Each wall is flat, endless, passes through zero and stands at right angles to its row. A trip goes straight from one point to another. List the walls that it crosses, first one first.

Walls:
(1): [  3   7 -35]
(2): [13 23 30]
(3): [ 34 -24   5]
(4): [ 35 -36  17]
Trips:
[-14   6  27] to [ 8 27  0] -> 1
[ -6 -47  29] to [15 17 20] -> 2
[-58   9 -37] to [10 37 24] -> 2, 1
[ 34 -38 -17] to [-46 -32  23] -> 1, 3, 4
[  4  -3 -28] to [-11 -41 -40] -> 4
[-9  1 -8] to [-39 -20  17] -> 1
[-60   8   8] to [-26   9  23] -> 2
[-23 -21   9] to [39 -1  0] -> 3, 2, 1

Walls:
(1): [-17 -12 -21  29  -8  17  -4 -10  11  30  -1]
(2): [ 16  -6  22   7   7  14  -2  13  19 -17  -8]
(3): [  1   6   8 -11  12  -3 -16 -18 -33   9  -6]
(4): [ -8   2  14  21   9  12  25 -20   4 -16   2]
(5): [-30 -21 -28  -7  -3 -21 -30  18   1  -1   0]
Trips:
[-18  28   6  16 -26  12 -24  18 -16 -12  18] to [  5   7   2   5 -19  13   2  14  12   8 -29] -> 3, 2, 5
[ 10 -16 -27 -12 -17   4   0  15 -44 -30   0] to [-11  14 -17  18  38  16  16 -13  -9   3   5] -> 4, 1, 5
[ -8   0 -15  -8  -3  17 -15  31 -15   6  -1] to [ 11 -10 -17  18 -60   4  11  -7  -2  10  -5] -> 3, 5
[ -9  10 -20  20  19   7  -7   8  19 -24   3] to [ -6  16 -13 -30  11  -2   0  26   2  -6  -6] -> 1, 4, 2
[ 17  21   4   1   5  18   0 -15  -3  -3  -7] to [  8  21  27 -13   5  16   1 -10  -1 -13   1] -> none
[-19 -10 -17 -20   9   4  -2  11   0 -10   6] to [ -6 -15   3 -32  30   3   2  14   3   3  26] -> 3, 2
[-10  14  -2  19  -2 -16 -24 -23 -35 -22  13] to [ -8 -17 -24 -17  -7  18  22  14  24  -7  -6] -> 1, 3, 2, 4
[ 25  -3  10   5 -13   4  20  -7   6  -4  -6] to [  1   6 -34  12 -10  -3   7   2  20 -17  -4] -> 1, 5, 2

Walls:
(1): [  8   5 -21  -3  10  18  23  -6 -11  21   3  41  10 -21  30  49 -23   3
  34 -16  -7   9   0  11]
(2): [ -8 -11   1  22 -25 -30   8  24  -3   6 -15  10 -11 -33 -21   9  -3   9
 -18   0   4  -1  16  27]
(3): [-18 -25  14 -33 -34   2 -12  23  26  16 -18 -10  -4  16  18 -23  24   3
  29 -12  13  -7  -2 -20]
(4): [  4  18   7  12  -1   2   3 -18   2   9   0 -21   0  27 -32   2  28  18
 -17  31  18   2  28 -11]
(5): [ 12  15 -39 -38  -2   2  24  22   4  11   0  21   4  -1 -29  17 -23  17
  -7 -14  -1   3   9  16]
(6): [ -3  24 -34   5  29 -32  -8 -27  37  -1 -29   6  -4  14  -5  -2  12 -25
   2  17  10  -5 -21  12]
(7): [-39   5  -7  13  -7  11 -10 -10   6  -2  25  22 -30  12   6  18  -1  -5
  13  -1  -9 -20  19   1]
(8): [-24   2   4  27 -11   3 -56  10  13 -10   5  11 -25  -9 -19   0  29 -11
  27   5 -11  15  -3 -12]
(9): [  3 -13 -43  10 -13 -19 -29  60  35 -24   4  25  11 -14 -41  16 -39   6
   5 -28  12  -2  13  16]
(10): [ -6  14   4   1 -17 -11 -39   4  41  -5   8 -39 -24 -31  21  -2  16  -7
   8   8   9 -11   6  18]
(11): [  4 -11   3  19   7 -45 -20  21   6 -18  19  -6   9  -8   7 -23 -31  -2
  -2  13  34  -3  34   6]
Trips:
[ 22  17  16   6  14  21  -1  -7   2  26  11  -8 -10 -14 -28  28   3 -23
  23  -9  19 -25   2 -36] to [-11 -32  28 -31  -9  18  -5  24  21 -18  -6  -6 -14  -2 -16 -25  21   1
 -17  42 -32  32   6  -8] -> 3, 1, 7, 2
[ 17  16  26  11   9 -24   7 -29  32  15  27 -44   1  24  34  39 -11   3
   0   6  18   2  -8 -16] to [ -1 -34 -36 -13  -5 -32 -14 -23   4 -13 -26   4  27 -19  32  18  11  20
  -6 -17   1 -28 -25   7] -> 3, 4, 9, 2, 11, 5
[  6   1   0   6   5 -15 -12 -10 -21   7  58  10  20  20   0   1  48  -8
  -6 -19  -5  23 -10   0] to [-26   6  13  -9  -3  -2   9 -15  21 -20  -1 -16 -11  -9   7  -4  38  27
  -6  -7 -17  21  35 -28] -> 3, 10
[-14  -5  23  -2  -3  14  24  25   0 -50  13 -22 -34  -4  15  20  22 -11
   3 -26  14 -16 -15  17] to [ 34 -19 -12 -19 -13 -26 -36  10   4   0 -26  12  16  14  26   2 -19   1
   2  22  11 -13   4   4] -> 9, 11, 8, 7, 6, 5, 1
[ 17  14 -15  -9   7   3  -8  13  15 -23 -17 -18  -4  -9 -16  -8  -6 -12
  36  48  -7 -25  -7 -14] to [ 22  -9 -16  -6 -27  -8  -7   7  -9 -26 -28 -18  -9   3   0 -16  -8  11
   5 -11   0  22  18  14] -> 5, 2, 4, 6, 8
